Rows are points. Each copy is the shape, with its points in the same order, stretched, turned, moved and blurred by noise. Is it also mirrored, or only turned?
In the rows, zero is written as 128.

Shape (7 x 2):
[[151 129]
 [109  95]
 [ 55  84]
 [116 108]
 [ 76 121]
 [135 108]
 [124 135]]
Copy 1 (7 x 2):
[[118 151]
 [170 123]
 [214  82]
 [158 128]
 [164  88]
 [143 145]
 [125 124]]
Copy 1 is: only turned
Copy 2:
[[ 98 125]
 [145 115]
 [195 125]
 [136 129]
 [165 149]
 [122 119]
 [123 137]]
Copy 2 is: mirrored

Shape (8 x 4):
[[123 146 155 104]
 [130 148 156 126]
 [102 138 155 130]
 [135 124 167 129]
 [105 146  94 111]
 [129 119 122  93]
 [127 110   9 133]
 [146 168 174 118]]
Copy 1 (8 x 4):
[[ 94 117 118 120]
 [111 110 103 116]
 [105 126  89 130]
 [118  92 106 129]
 [107 166 127 106]
 [104 139 150 134]
 [159 210 184  92]
 [104  86 108 100]]
Copy 1 is: mirrored
Copy 2 (8 x 4):
[[114 161  94 144]
 [127 156 106 146]
 [118 150 131 158]
 [125 150 127 117]
 [ 98 126  99 179]
 [100 128  93 132]
 [ 92  49 104 179]
 [147 188  76 150]]
Copy 2 is: only turned

Shape:
[[120 155 131 111 117 110 129 143]
 [107 118 155 118 154 162 170 137]
 [101  89  92 118 109 105 153 165]
 [ 95 139 149 184 105 140 108  99]
 [ 96 153  69  98 106 135 167 110]
 [ 83 132 115 162 127 131 113 115]
 [147 110 106 162 114 167 126  91]
 [146  98 161 141 126 118 173  91]
 [151 178 123 114 176 134 135 149]
 [ 96 117 112 115 174 159 166  95]
 [106 121 151 104 168 162 138 152]
 [133 144 110 191 153 182 126 111]
 [123 128  98 144 142 115  98 136]]
Copy 1:
[[136 129 127 146 111 118 151 141]
 [ 44 154 110 119 119 160 112 170]
 [ 84 121 116 152 119 102 129  67]
 [151  78 141 118 122 147  80 166]
 [154 136  74 138 196  80 122 149]
 [133  96 149 111 136 115  87 154]
 [170 131 107  89 145 142  98 112]
 [ 90  93 102 103 128 188 152 114]
 [122 176 112  90  98 116 159 194]
 [ 70 138 117  78 187 141 110 169]
 [ 51 175 149 130 112 150 113 165]
 [148 130 113  46 122 135  68 172]
 [153 128 153 109 116 104 138 113]]
Copy 1 is: only turned
Copy 2 (13 x 8):
[[ 99  98 125 142 157 152 144 148]
 [ 98 100 167  80 137 158 139 104]
 [135  81 146 131 129  66 136 177]
 [150 146  92 118 122 186  84 143]
 [ 92  76  78 101 105 116 145 160]
 [135 130  93 104 135 147  90 145]
 [152 131  83 116  56 156 128 116]
 [121  78 158 119  71 169  99 118]
 [ 96 100 117 146 173 160 158  76]
 [ 92  93 119  68 108 144 100  87]
 [ 80 127 165  85 163 143 140  99]
 [155 143  70 105 115 185 120  83]
 [129 132  96 157 140 117 116 134]]
Copy 2 is: only turned

Shape, 15 rows:
[[145 155  74 105 153 155 111  78 118  94 135]
 [ 82 136 117 111 137 164 131  99 109 106 165]
 [135 118 139  96 108  82 187 139  97 121 133]
 [110  97 161  87 137  91 121 144 114 156 111]
 [177 117  98  91 150 156 121 102 182 144 154]
 [ 90  86 139 181 147 142 175 159  99 145  84]
 [120 159 119 147 151  75 108  82 123 112 109]
 [156 144 110 110  81  99 115 128 180  97  95]
 [117 177 165 134 127 127 133 145 134 129  83]
 [150 133 102 140 108 129 109 120  94 167 139]
 [123 163 121 100 120 120 162 116 152 149 132]
 [ 94  93 155 113 137 126 138  74 108 115 116]
 [ 87 158 124 109 105  97 111 140 103 121 146]
 [152 159 152 176 140 129 112 106 156  90 121]
 [165  97 163 166  92 145 172 117  98 158 153]]
Copy 1 (15 x 11):
[[ 59 143 100 121 102 139  78 150 131 131 152]
 [ 96 128  78 107 125 128 100 173 110 120 120]
 [135 128 155 136 180  93 125  97  87 157 161]
 [143 117 143 128 189 121 168 136 109 166 150]
 [ 94 108 111 151 108 105  81 166 172 126 166]
 [189 101  90 110 172 151 162  74 151 142 115]
 [105 155 160  52 161 153 145  90 165 171 126]
 [126 175 143 142 135  86 191 106 178 138 126]
 [169 132 162 124 146 139 156 100 164 136  71]
 [ 91  98 148 121 145 139 134 123 110 105 167]
 [120 106 149 138 141  87 116 114 155 142 107]
 [141 131  96  85 117 136 143 121 115 199 155]
 [ 99 139 144 106 188 125 158 147  97 117 107]
 [146 161 141  73 122 156 133 102 196 117 101]
 [152  86 150 119 114 112 118  98  98 119 184]]
Copy 1 is: mirrored
Copy 2 (15 x 11):
[[172 155 113 148 137 161  62 154  94 113 119]
 [155 127 123 144 138 164 134 175  81 112 115]
 [100 156 138 125 179  95 134 158 142 200 117]
 [ 70 122 141 114 135 108 140 133 152 137 133]
 [107 140 119 118 102 184  66 126 118 131  89]
 [139  91 134 129 145  93 157 129 141 217 175]
 [155 158 114 124 113 105 106 169 147 131 141]
 [155 150 138 114 141 115  80  91 185 145  61]
 [147 135 100  91 158 130 140 105 172 154 138]
 [137 155 142 122 120  91 129 119  81 150 132]
 [124 134  85  98 153 137 126 138 128 152  93]
 [133 117 152 100 138 140 107 188 122 128 139]
 [134 146 124 146 143  99 165 137 118 119 105]
 [176 167 134 110 104 157 106 137 170 157 136]
 [130 157 177  84 131 117 142 145  99 214 144]]
Copy 2 is: only turned
Copy 3:
[[141 167 192 132 180 116 203 114 111 193 146]
 [153 111 123 161 175 151 174 137 123 193 151]
 [ 93 122 121 133 186 153  77 117 111  93 124]
 [135 146  88 163 128 106  69 128 148  84 115]
 [120 176 109  96 157 100 203  98  93 135 171]
 [152  26 118 128  82 186  97 115 177 113 130]
 [153 163 175 140 150 164 169 153 177 107 114]
 [117 144 172 105 131 116 165 171  91  68 144]
 [168 110 135  81 105 139  91 191 135 118 106]
 [114 162 129 107 142 111 130 123 163 146 182]
 [157 147 126  93 178 147 137 145 109 111 159]
 [141  96 119 173 180 126 169 132 175 124 115]
 [145 150 130 160 145 150 100 166 126 133 145]
 [125 116 135  83 106 169 194 180 150 132 105]
 [ 69  85  66  74 157 144 139 128 174 129 159]]
Copy 3 is: only turned
Copy 4, 15 rows:
[[119 119 157  98 183 159  53 151 171  86 133]
 [ 85  81 132  66 163 151  90 138 139 136 136]
 [110  92 104 157 177 116 155 180 135 149 124]
 [ 98 156  90 177 130 155 127 117 139 158 143]
 [132 108 178 135 121 131  40 178 189 133 100]
 [178  91  65 128 133 120 193  92  94 154 138]
 [ 98 157 102 130 195 111 116 103 192  91 123]
 [110 129 181 147 120 108 165 145 180 118 164]
 [ 91 109 159 154 107 129 161  93 114 111 119]
 [150 164 130 124 169 147 119 165 115 139  94]
 [ 99  86 169 135 158 130 123 142 163 153  89]
 [ 98 117  61 103 143 161 135 134 173 127 142]
 [ 68 138 140 110 172 128 133 124 119 146 146]
 [101 115 149 111 125  83 117 116 152  77 128]
 [153 103 101 114 131 117 165 209  94 148  81]]
Copy 4 is: only turned
